Each point is reached from the start by the listed moves, each made 0, 1 or 2 times, or once backwards (-1), plus a little noise. Say if it took an odd or an even number of moves. Then give how often each move was made.

Moves:
(1): [ 17 -39]
(2): [28 24]
Start: [-4 -2]
Points:
[ 8 60] => even (-1, 1)
[-21  37] => odd (-1, 0)
[-47  15] => even (-1, -1)

Moves:
(1): [ 22  19   9 -41]
(2): [-16  24 -17   9]
(3): [27 -5 -9 25]
(4): [ 15 -21 -17   2]
Start: [ 12   5  16 -15]
Points:
[ 44 -27 -12  75] => odd (-1, 0, 2, 0)
[ 0 -3 19 48] => odd (-1, 0, 1, -1)
[-50  12  31  -3] => odd (-1, 0, -1, -1)
[ 20 -57   9  18] => odd (-1, -1, 0, 1)
[ 85  20 -61  15] => odd (1, 2, 2, 2)

Moves:
(1): [  2  -8 -14 -41  -2  -8  -8 -11]
(2): [-18   2  -1   0 -24 -11  23   6]
(3): [-12  -5 -16  12   2 -16   9 -29]
(4): [-12   4  13 -11  22  -1   1   7]
(5): [-15  16  -8  -1  -6 -10 -15   6]
(6): [-22 -10  -7   9  -4  26  -7   7]
(7): [  0 -24  -1   6  -5 -20 -11  10]
(8): [ -2  -8  23   2  -8  -3  -7 -22]
Start: [-11   1   7   2 -11  -3   3  -9]
Points:
[  0 -13  14 -52  10 -57  -6 -10] => even (1, 0, 0, 1, 0, -1, 1, 0)
[-81   0 -57 -61 -21  27 -23 -50] => odd (2, 0, 1, 0, 1, 2, -1, 0)
[ -40  -11    0  -66 -115 -113  -16  -54] => odd (2, 2, 0, -1, 2, -1, 1, 2)
[  34  -13   -6 -110   39  -35  -39   21] => even (2, -1, -1, 1, 0, -1, 1, -1)
[ 47 -43  -3 -80  12 -42 -25 -41] => even (2, -1, 0, 0, -1, -1, 1, 0)

Moves:
(1): [-3 26  6 -5 -3 20 13 -1 -7 13  2 -3]
(2): [  4  -1  11  18  12 -29   8   0   4 -15   1  -9]
(3): [ 14   5  -9   2   7  11  -8   7  19  16 -14   1]
(4): [ 15  25  24  -4  11   7 -11 -20  -1  -2  -6  32]
(5): [ 15 -15 -13  14  27 -13   2 -42  -1   8  12 -23]
(6): [ 16  -3   0   4 -14  11   4   2   5   2 -10  -2]
(7): [ 23 -11  27 -29  -5  18  -8  16  13  10 -19 -27]
(8): [ 39  -2  -4 -10   1   0 -29  10  -1 -13 -30 -14]
(9): [-13  -7   3  -2  -5 -13 -12  -4   6 -15 -12 -14]
(10): [ 44  24   3  -4 -19  23 -23  29  21  19  25 -20]
(11): [ -9  -4   2  -3  15   4  -4   2  -5 -28  -7   6]
Start: [ -7  27  -7   4  -2 -10  -4 -25  20  -1   9  18]
Points:
[103  25  -9  25  -4   7 -81 -47 107  20 -34 -18] => even (-1, 0, 2, 1, 1, 2, 0, 0, 2, 1, 0)
[-40 -45 -30   9  80 -29   2 -75  42 -17  21 -69] => even (0, 0, 1, -1, 2, -1, 1, -1, 1, 0, 2)
[  24   54  -46   94   88  -82   41 -121   18   48   71  -13] => even (1, 2, 1, 0, 2, -1, -1, 0, -1, 0, -1)
